Each wall is flat, endless, passes through zero and stands at right angles to its row. A trip goes straight from one point to another. List the walls that it crosses, first one first.

Walls:
(1): [-1.5 -0.1]
(2): [0.6 1.3]
(3): [-0.9 -2.0]
(4): [-2.5 -0.7]
(5): [-2.0  3.5]
(6): [0.9 1.2]
Trips:
[-5.3 -0.4] to [-4.5  0.7] => none
[ 3.0 -8.1] to [ 3.9 -4.4] => none
[-3.9  1.2] to [ 1.1 -1.9] => 5, 1, 4
[-0.2 -1.8] to [ 2.2 -3.8] => 1, 4

Walls:
(1): [-3.0 -7.2  0.8  5.1 -3.5  0.9  1.8 -2.8  6.9  2.8 -4.8]
(2): [ 7.5 -1.9 -0.2 -0.8  2.1  0.2 -4.3 -2.7 -1.7 -2.7 -0.2]
(3): [ 4.1  0.1 -1.5 -5.5 -5.0  1.9 -4.9  4.1  4.2  1.5  4.4]
(4): [ 4.6 -1.4 -2.3  1.4  2.5 -3.2 -1.3 -3.3 -1.7 -0.1 -0.5]
(5): [ 4.4  4.2 -1.6 -3.1 -4.5  3.3 -7.9 -2.7 -3.4 -3.0 -0.7]
(6): [ 1.1  1.9 -1.6 -3.2  0.2 -7.0  1.4  3.4 -2.7 -5.5  1.7]
(7): [-4.1  1.3  0.8  0.2  2.6 -1.8  1.1  3.2  1.2  2.8  1.0]
(8): [ 2.2 -5.4  4.7 -2.3 -2.2 -3.2  0.1 -4.1 -3.6  2.0  1.0]
(9): [ 2.9  1.3  3.4 -2.1  2.5 -4.2  0.0  1.4 -1.1  0.1 -1.4]
(10): [ 2.6 -0.5  3.6 -0.5  0.6  2.3  1.2  2.3 -9.2 -9.2  1.1]
(11): [ 2.9 -0.3 -1.6  0.1 -7.4  0.8  3.6  4.1 -1.7  3.7 -5.5]
(12): [ 0.1  3.4 -4.5 -2.4 -2.1  0.7 -3.9  0.7  0.7 -0.4 -2.1]
Trips:
[-0.2 -7.7 -1.7  1.6 -0.7 -1.8 -5.1 -1.4  1.9 -2.8  1.9] to [ 2.4  3.2 -4.2 -4.1  1.9  3.2  4.7 -1.6 -3.0 -0.8  6.2] => 6, 10, 1, 12, 8
[-2.3 -2.3 -1.0 -5.4  2.2 -3.2  0.3 -1.8  2.7 -3.0 -3.2] to [-5.6 -2.4  0.7 -0.1 -1.2  1.4  0.0  1.8 -2.0  1.9  0.0] => 2, 4, 9, 12, 6, 11
[ 6.0 -1.0  5.0 -5.5 -4.6 -2.9  6.8  0.7  2.2 -2.7  1.4] to [-7.2  0.0  1.5  0.8  4.5 -0.9  7.3 -0.7 -0.2 -4.3  0.4] => 2, 3, 7, 11, 1, 8, 9
[-2.6  0.3  3.3 -4.3  4.9  1.3 -1.8 -1.4 -4.2 -1.5 -2.9] to [-3.1  5.5 -3.7  5.1 -1.5  5.8  4.1 -2.5 -1.0  0.0 -2.8] => 6, 12, 8, 2, 9, 7, 11, 1, 10
